Each row of a before or after table is a point. One or more steps were done to the points. Then noise was added and the rows were shuffled. The steps act on columns, c1 being the first. Write out the steps. A step turns or swaps two columns, mirrors them in a line or flattens them onto one, adds a multiple of one to another, or multiplies or shifts one. Angles are multiples of 10 degrees, from the lower column toward the higher: turns from -170 to 170, lines from 10 to 170 but not 90. Use the fewest steps. Two steps may share a column if one is a turn and the other turns, adds or multiplies; they go together, in the order done. Otherwise the lowest column goes first.

Before, 14 rows:
[[-10 -19]
 [-31  13]
 [-26   0]
 [ -3  32]
 [-24  15]
 [-39   0]
 [-32  26]
 [ 27  50]
 [ 31   6]
 [ 51  31]
 [ -5  48]
 [ 20  60]
 [-18  35]
 [-18  28]]
After:
[[ 31  -9]
 [ 12 -57]
 [-14  17]
 [ 22  25]
 [ 22  17]
 [ 36 -43]
 [ 14  39]
 [ 36  22]
 [ -3 -29]
 [ 48 -39]
 [ 29   8]
 [ 47 -13]
 [  6  26]
 [ 38   6]]
Steps: turn c1 and c2 by -110 degrees

Before:
[[  0  12   8   1 -10   2]
 [ -2   4   0   6   1  -2]
 [ -3   5  -6  -3  -6   0]
 [  8   4  -3  -1  -3   9]
 [ -3   8  -5   7 -15   4]
 [ -2  -3   1 -47  -6 -11]
 [ -2   9   1   6  -5  -3]
 [  0   9   1   3  -2   4]
 [ -1   3  -1 -11  -2 -13]
 [ -2  -3   5   4   1   8]
 [ -4   8  -3   7   1   9]
 [ -4   3  -1   2 -15   7]
 [ 10   8  -5  -1  -5  -2]
 [ 10   1  -1   7  -7  -8]]
After:
[[  7  13  -2   1   4  -4]
 [ -1  21  -3   4  12  -1]
 [  1  11  -1  -2  -2  10]
 [ 13   8   7  -7   5  -1]
 [ -2  11   0  -7  10  -5]
 [  3   7  -1  20   1  -8]
 [  3  20  -2 -12  -4   6]
 [  6  -8   3  47   2 -60]
 [ -1   2   2   1  12  13]
 [ -1  -8   3 -11  -4   1]
 [  1  22   2  -6   0   1]
 [  4  23   3  -2   0   9]
 [  3  29  11  -2   4   0]
 [ 13  19   4  -9   9   8]]
Steps: turn c3 and c5 by 30 degrees; turn c1 and c5 by 130 degrees; multiply c2 by 2.5; multiply c4 by 1.6; turn c4 and c6 by 120 degrees

Before, 8 rows:
[[ 16  15  -2  11  15   1 -26 -14   4  -7   0]
 [  0   6  10  11 -14  -3   2 -19  -9 -24  -2]
 [  9 -20  20  10  -3  37  -5 -10   6 -16 -18]
 [  9   9 -20  -4  -5  11   4  -4   3 -18 -28]
 [ 20 -14   7   0 -28  18  -5   6   4  12 -10]
 [ 11   6   4  11   8 -19   5  -5 -17  -7  -3]
 [  4 -16 -12   6  15  -7   7  -8  21  14   1]
 [  0 -15 -18  25   7 -15  15 -14  -7   2  -1]]
After, 8 rows:
[[ -2  -7 -58   9 -13  -1 -21   0  -8  10  -4]
 [  1 -14   8  26   7 -14 -14  13   6  17   4]
 [ 11   4 -37   6  -7  12  -7   6   3  36 -28]
 [  4  11  38  13  19  -9  -8   9  19  -1   6]
 [ 18  -6  28  20 -31  18   5  -3  19 -17  -5]
 [ 10 -12 -16  20   8 -19  -3   1 -12   5  -3]
 [  8  -8 -45  19  -3  38 -12  -4  25  -4  -9]
 [ 16   9 -17  27  16   0 -16 -27 -11   9  -7]]
Steps: add 1 times c1 to c4; turn c2 and c11 by -20 degrees; turn c2 and c9 by -60 degrees; multiply c10 by 2.5; turn c3 and c10 by -110 degrees; swap c7 and c8

Before (12 x 18):
[[ 14  19 -17   5   8  -3  11 -36  10   5 -12  -1   0   5  19  -8 -20   9]
 [ -1   6  -3  23  19  -4  17  -1  -9   4   2  -3   0   6  11   6  -9  -2]
 [ 12  11 -22  -1   9  -3 -16  -7  -8  10 -10  -2 -10  -3  14   5   3   9]
 [ -4  18   1 -16   0  11   4 -18  -6  -2  21   7   4   8  13   2  10   0]
 [ 11  21 -12 -14  12  23   6  -6  -9 -18  16   9  -9 -14  13  14   8  15]
 [ 11  14 -22 -13   7  19  -6   4  21  12  20   5  -9  -5  -6   7 -44  14]
 [ 14 -21 -16  -9  18   3  -2 -10   3   1   3   4  -3   8   7   8 -16  17]
 [-17 -11 -16  11  14  10   8 -35  13  12 -18 -18 -21  -7  12  10  -5  17]
 [  5  18  -8 -14  12  -3  16   2  -5   8  -3   0   7   6 -59   7   8  14]
 [ -4  15   9 -11  14  17   8  -4   6   6  10   8   7   2  15  10   9  26]
 [  0 -19  18  42 -53   0  15  -9   2   5  15  -7   1  -8  17  -1   9   7]
 [ -4   5  16   9  11  23  -1 -19  -7  -3  12   9   6  12   1  16   2  18]]
After, 12 rows:
[[ -3  -5   6 -11  14  16  38  -2   3   5  11   9   5   2 -14 -25  13   0]
 [-17 -32  -8  12  14  11  38 -33  12   9 -20 -19 -21  -4  -1 -17  14  12]
 [ -2  18   9 -16  -2  12  33 -17  -5  -1  16   7   5  10 -16  -4  11   8]
 [  1  61  10  42 -52  -1  45 -10   0   6  20  -8   0  -8 -16  -8  13 -10]
 [ 14   7  -7   4   9  -3  40 -36  10   3 -14   1   1   6  12  -7  24 -32]
 [ -5 -12   8   8  11  23  29 -18  -7  -2  17  11   6  11  -3 -24   0  26]
 [ 11   4  -1 -13   8  19  26   5  20  14   5   5 -11  -4  43 -16  12   4]
 [  4   2  -4 -12  11  -3  45   2  -6   7  -5   0   5   4  14 -15 -57   4]
 [ 14 -46  -2 -11  19   5  28 -10   3   1  -3   4  -3  11  13 -20  13   5]
 [ -1 -23  -2  23  20  -4  47  -2 -10   5   0  -3   0   8   5   1  13  21]
 [ 12  -2 -10  -1   9  -1  15  -4 -10  11 -17   0 -11  -5  -6 -11  12   4]
 [ 10   5   3 -14  12  26  37  -6 -10 -18   6  10  -8 -14 -11 -20   9  25]]
Steps: add -1.5 times c5 to c2; flatten c3 and c11 onto the line at 60 degrees; shift c7 by 30; turn c15 and c17 by 110 degrees; turn c16 and c18 by 110 degrees; multiply c18 by 3

Before, 8 rows:
[[ -8   4  -1  -9  10  19  -5  -6  -3 -19  -5   4  -4 -13   2  -9 -12 -27
   -4 -11 -17   7  10 -17  13  -9 -12  19  11   4   1  -4]
 [  2 -10   9   3  -8  -2 -31  -9  24  26 -12 -34  17 -16  21  -5   2  24
    2  28  -4  12  16  23  21   4   3 -17 -14  -2   9   5]
 [ -4 -13 -15 -14  17  13   7  -8   8 -33  -5  18  -1   1   6 -11  -5  -2
  -11   0   7  -8 -13 -42  14   0   3   7 -11 -15  -5   4]
 [-24  23  -8  -5  -3  17  20  -8  -5 -14  -4  17 -13 -14  -3  -7  -7  10
  -13  -8 -16   1  -3 -14  -9   3  10  -1   8 -15 -13  -7]
 [  1  14  -2  -3  17  25 -20   1   1 -27  -5   9   1 -17  13   4  -7  16
   -1 -13 -13   4   0 -23 -14   4  11   8  10  -8   0 -24]
 [ -6   6  35  29   6 -14 -11 -14   8  17   1 -17  32 -15  17  -1   0   2
   20  34  21   3  -4  60  31  10  14  -9 -15  20  19   1]
 [  4   7  16  21  -9  -7 -15  -9  -8  25  -1  -2  59 -19  10  -7  14   4
   -5  24   1  10   4  25  25  20  15 -20  -7   3   6  12]
 [-17   6 -18  12  18   3   9 -14 -10 -18 -12   5  -3  -3  -7 -18   5   0
   -8 -18  -3   7 -14 -45 -12  -4   2   1   1 -14  19   2]]
After, 8 rows:
[[-10   3  -3  -9  10  19  -5   4  -2 -19  -4   3  -5 -12   3 -10 -12 -26
   -3 -15 -20   7  10 -16  13  -9 -12  20  21  -4  -1  -4]
 [ -8   7  35  30   6 -14  -9  23  10  20   2 -17  29 -14  18  -3   0   3
   17  44  18   6  -2  61  32   9  15  -9 -19 -14  20   1]
 [  1 -10   9   1 -11  -4 -29  -2  23  26 -12 -33  16 -17  21  -7   2  25
    2  37  -5  12  15  23  22   3   6 -19 -23  -8   9   6]
 [  2   6  17  20 -11  -9 -15   3  -7  25  -1  -5  58 -20   9  -7  15   4
   -5  33   1   8   3  26  26  18  14 -19 -19  -9   8  13]
 [  3  13  -2  -2  17  26 -20  -9   2 -26  -6   9   2 -15  12   3  -8  15
    0 -17 -12   3   0 -24 -17   4  10   8  12   0  -2 -24]
 [-24  22  -9  -5  -4  17  20 -14  -6 -13  -5  17 -10 -15  -3  -8 -10  11
  -12 -11 -15   1  -4 -14  -8   2  11  -1   8  -6 -13  -6]
 [ -4 -10 -17 -16  17  13   7 -13  10 -32  -6  16  -1   2   5 -11  -6  -4
  -13   0   6  -9 -13 -41  13  -2   2   8  -9 -10  -5   3]
 [-15   7 -18  11  18   4  10 -12  -9 -18 -13   5  -1  -3  -6 -20   4  -2
   -6 -25  -1   5 -14 -47 -11  -5   4  -1   1 -14  20   1]]
Steps: swap c8 and c30; multiply c20 by 1.3; add 0.5 times c28 to c29
